Rows are points. The last column is the point's height on a tilted bowl or saddle (a function of degree 2), plus a little noise. Along how many of its main directions does it bend up, bend down or stay straight?

Points (10 x 3)
[[ 32 -32  34]
 [ -4   7  -1]
 [ -2   4  -1]
 [-23 -21  20]
 [ -5 -20  14]
 [ 37  50  33]
 [-72 -21  56]
 [ -2 -46  44]
 [-12 -15  11]
 [-19  11  -3]]
Directions: 2 up, 0 down, 0 straight

Points (18 x 4)
[[ 41  21 -48  22]
 [  3  73  -3   8]
 [-51  34 -29  -3]
 [ 14  -8  12 -16]
 [-13  53  10   8]
 [ 49 -24 -50  54]
 [-37  41  12  18]
 [  3  11 -15 -18]
 [  0  28  33 -12]
 [-17 -31  41  21]
 [-25 -12  -8 -33]
 [-34 -11 -27 -49]
 [ 17   3  19 -22]
 [-18  -8   6 -20]
 [ 16  -2  16 -19]
 [-26 -29 -30 -50]
 [ 38  26  10 -47]
 [ -9  35  38   2]]
Directions: 2 up, 1 down, 0 straight

Points (16 x 4)
[[-62  -7 -33   3]
 [  5  13  19   1]
 [-33 -47 -14 -24]
 [-20   4 -12  16]
 [  4  -5 -28  22]
 [ 49  14 -27 -54]
 [-52 -11  10 -23]
 [ -7 -28   4   9]
 [ 32  29  -3 -47]
 [ 36 -19 -19  -1]
 [ -7 -17 -16  24]
 [  2   9 -37  10]
 [-51  -8  27 -37]
 [ -9 -29  31 -11]
 [-54  10  33 -47]
 [-31 -26 -64  37]]
Directions: 0 up, 2 down, 1 straight

Points (17 x 4)
[[ -6 -50  26  29]
 [ 37 -15  26  34]
 [ -8 -38 -14  10]
 [-38   7 -64 -18]
 [ 10  -2 -23   3]
 [-28  32  41   9]
 [ 71  24  24  88]
 [ -9 -36 -20   8]
 [ 30 -10 -15  20]
 [ -6  27   0   5]
 [  2  45  46  31]
 [ 12  -8  21  10]
 [ 37 -28 -21  32]
 [-50  19 -14  -6]
 [ -6 -21 -14   0]
 [ 21 -33  17  27]
 [ -1  11  31   5]]
Directions: 2 up, 0 down, 1 straight

Points (22 x 5)
[[ 65  -3   6  -3   6]
 [ 24  20   4 -22  10]
 [  6  50 -39  -9  30]
 [-32 -11  -8  28 -20]
 [-10  28 -29 -21  29]
 [-29   1 -13 -47  22]
 [ 10 -10   0  -3   0]
 [ 37  13 -39  47 -14]
 [  7  -7  35  -9  10]
 [-70  31 -10 -42  83]
 [-38 -43  20 -12 -30]
 [-13  45 -12 -46  51]
 [ -8 -30 -16 -47  -8]
 [  2  20  22 -46  26]
 [ 32 -37 -36  13 -22]
 [ 22   1  71  46   4]
 [-38 -12 -44  39 -43]
 [-52 -17   8   4 -14]
 [ 15  19  24  -2   9]
 [-10  -9 -14 -13  -3]
 [-16  -5   4  21  -6]
 [ -2  48  -2  -1  30]]
Directions: 1 up, 1 down, 2 straight

Points (25 x 5)
[[ -5  58  29 -39  12]
 [ 14 -10 -12  44 -28]
 [  0 -57 -23  69 -82]
 [-46 -29 -55  38 -26]
 [ 41 -22  19  18 -36]
 [  3   1 -12  11   4]
 [  3 -12  42  -1 -12]
 [-15   3  54  -6  -7]
 [-33 -13   9  -4   3]
 [ -5 -50  61 -14 -74]
 [-12 -19 -11  14  -3]
 [-30   2  26 -66 -19]
 [  8  30   2 -24  22]
 [  0  26  36 -35  15]
 [ 30  -1 -55   0 -20]
 [ -7 -19  11 -18   2]
 [-13  18  18 -11  17]
 [  5   8  -1 -10  16]
 [-23   5 -43   6  -8]
 [ 51  20  12  -8  11]
 [  5  42 -22   0   4]
 [-74 -10  10  27  29]
 [ 12 -28  14   5 -15]
 [-32 -24 -61  15 -35]
 [ 15  -6  13  37 -18]]
Directions: 1 up, 3 down, 0 straight

Points (26 x 5)
[[ -6  31 -47 -33  14]
 [ -2  -8  -9  -1  -2]
 [-30  42 -36  38  64]
 [ 67 -34 -25 -18   0]
 [-28   6  12  43 -23]
 [  7  40  22   4  15]
 [-17 -28 -11  -7  -4]
 [  5 -15 -36  -8  -3]
 [-38 -16 -15  25 -12]
 [-10  -2  20 -58  22]
 [-12   9  13  13  -1]
 [ 17   4 -16  10   0]
 [-27   1  45  -2  17]
 [  0  37 -52 -13  31]
 [ -6 -26  16   5  -1]
 [-14 -62   7  25 -39]
 [-36  64  10   3  36]
 [ 20   3 -13  67 -29]
 [ 36  25   2  14   5]
 [-29 -11  13  36 -29]
 [ -4 -30   7  20 -18]
 [ 22  -6  22  37  -9]
 [ -1 -37 -30   3 -14]
 [-10 -95  41 -34  81]
 [-15   3  40 -33  36]
 [-18   9 -52   4  32]]
Directions: 1 up, 1 down, 2 straight
